Each row of a before or after table is a point. The points were changed in one or more steps. Then noise was added and the rows were shuffled. The steps act on columns, c1 being the first. Name the steps. A step turns or swaps two columns, mirrors them in a line or flattens them onto one, adds a multiple of one to another, or multiplies or shifts one. Angles are multiples of 10 degrees, from the lower column toward the higher: turns from -170 to 170, lines from 10 to 170 but not 90. Use the fewest steps. Two steps may share a column if one is a turn and the other turns, adds or multiplies; they go together, in the order done. Otherwise the lowest column goes first.

Before:
[[-7.6  1.1]
 [ 0.8 -1.6]
 [ 3.2  6.2]
 [ 7.9 -1.0]
 [-2.3  3.6]
 [-5.4 -2.3]
 [ 3.0  2.0]
 [ 5.0 -0.5]]
After, 8 rows:
[[-1.6  0.7]
 [ 2.0  3.1]
 [ 1.0 -7.5]
 [ 3.8 -2.1]
 [-1.1  8.0]
 [-2.4 -5.4]
 [-0.3  4.7]
 [ 6.2  3.2]]
Steps: swap c1 and c2

Before (14 x 8):
[[ -6.8  -5.4  -5.1  -1.7   5.0   1.0  -2.1  -0.7]
 [  3.1  -1.2  -2.2  -6.9  -8.3   0.7  -2.6  -0.2]
 [  2.8   2.5  -2.7  -2.1   0.9   6.2  -7.5  -7.1]
 [ -0.2  -0.4  -6.5   2.4 -10.6  -3.1  -5.3   1.9]
 [ -7.9 -10.4   0.8   2.9   6.0   0.4   1.3  -6.0]
 [ -6.3  -0.6  -4.7  -2.4   3.3  -0.1   1.0  -5.7]
 [ -5.7  -7.7  -0.9  -2.2  10.2  -0.2  -6.4  -3.2]
 [  6.1   0.3  -1.8   1.4  -7.0   0.7  -0.9   1.4]
 [ -2.0  -7.7  -2.9   0.4   2.3  -0.8  -2.0  -8.2]
 [-10.1  -3.0   2.0  -0.9   6.2  -3.2  -5.2  -7.4]
 [ -1.8  -2.0  -1.9   2.5   6.5   0.7  -0.3  -2.9]
 [  0.4   4.1   0.1  -4.8  -7.4  -1.5  -3.3   1.4]
 [ -0.9  -3.9  -3.8  -2.5   9.5  -4.6  -2.6  -8.0]
 [  3.9   2.1  -0.3  -1.0  -7.1  -2.1  -3.8   2.2]]
After:
[[ -8.0 -10.2   3.8   3.2  -8.4   0.9   1.8  -6.3]
 [  0.0  -0.5   1.7   2.7  10.2  -2.9  -5.1   1.9]
 [ -6.3  -0.9   4.3  -2.2   2.0  -0.4   1.6  -5.5]
 [ -0.8  -3.8   6.5  -2.6  -4.3  -4.6  -2.8  -8.0]
 [  2.6   2.5   1.7  -2.2   2.5   6.7  -7.2  -6.9]
 [ -2.1  -8.0   3.7   0.3  -1.0  -0.9  -1.7  -8.2]
 [  0.4   4.3  -6.0  -5.1  10.6  -2.0  -2.8   1.8]
 [-10.1  -2.7   0.4  -0.8  -5.9  -3.4  -5.3  -7.6]
 [ -1.9  -2.3   5.9   2.3  -7.1   0.6  -0.2  -2.7]
 [  3.5  -1.2  -5.8  -6.7  14.5   0.7  -2.0  -0.1]
 [  6.1   0.2  -1.3   1.6   5.7   0.8  -1.1   1.1]
 [ -6.2  -7.4   4.6  -2.7  -6.6  -0.3  -6.5  -3.3]
 [ -7.1  -5.4   6.0  -1.6  -0.3   1.0  -2.4  -0.9]
 [  3.7   2.4  -3.6  -1.4   7.1  -2.1  -4.0   2.2]]
Steps: add 1 times c4 to c5; turn c3 and c5 by -150 degrees

Before:
[[ -0.5   4.1   4.8   0.9   2.0  -2.3  -3.2  12.7   3.3   0.7  -2.5   1.4]
 [  7.9  -0.3   6.1  -1.7   1.9  -0.7   2.2   1.9  19.9   7.3  -4.8   0.4]
 [  1.9   0.5   0.1  -1.8  -0.9  -5.9  -4.0   0.7  -1.7 -10.5  -8.0   2.8]
 [ -0.4  -7.2  -3.5   0.8  -0.5  -2.6  -5.0  -2.4  -1.0   6.4  -3.9   0.7]
 [  0.3   2.3  -1.6  -2.4  -0.4  -5.2  -4.6  -2.8   4.2   4.9  -2.9   1.6]
 [ -1.3   3.9  -3.1   1.7  -3.3  -1.5  -2.0   2.6   3.3 -12.6  -6.9   1.4]
 [  5.6   0.6  -6.0  -2.1   2.3  -1.7  -0.4   0.6   0.5   6.9  -5.6 -10.5]
 [ -1.5  -1.2   0.5  -1.7  -5.5  -2.6  -6.1  -1.4  -0.6  -5.4  -7.7  -5.1]
 [ -0.8   1.0  -2.9  -2.2   2.3   0.1  -5.5  -2.1  -0.4   2.5 -10.1   1.7]]
After, 9 rows:
[[  4.7   2.5  -3.0   0.9   2.7  -2.0  -4.8 -11.9   3.1   0.7  -2.4  -0.8]
 [ -0.5  -6.8  -4.6   0.6  -0.5  -2.3   3.4   2.2  -1.0   6.5  -4.1  -0.9]
 [ -1.9   1.3  -3.9  -2.0  -1.3  -5.3   0.1  -1.8  -2.0 -10.5  -8.3  -1.2]
 [  0.2   0.9  -5.2  -2.6   3.2   0.2   2.8   2.0  -0.8   2.6 -10.2   0.0]
 [  0.9  -0.3  -6.1  -1.8  -7.1  -3.1  -0.3   1.8  -0.5  -5.4  -8.1  -0.8]
 [ -5.1   0.3  -0.3  -1.8   2.9  -3.6   6.0  -2.5   0.6   6.8  -5.5  -0.5]
 [ -1.3   0.2  -4.9  -2.6  -0.8  -4.5   1.4   2.3   4.4   4.9  -2.9  -0.8]
 [  2.1   2.2  -2.1   1.6  -4.1  -1.1   3.0  -2.2   3.2 -12.6  -6.9   0.1]
 [ -6.7 -10.0   2.3  -1.8   2.0  -0.4  -6.2  -4.4  19.9   7.1  -5.0  -0.1]]
Steps: turn c1 and c8 by -160 degrees; add -0.5 times c9 to c2; turn c3 and c7 by -90 degrees; multiply c5 by 1.3; flatten c6 and c12 onto the line at 10 degrees
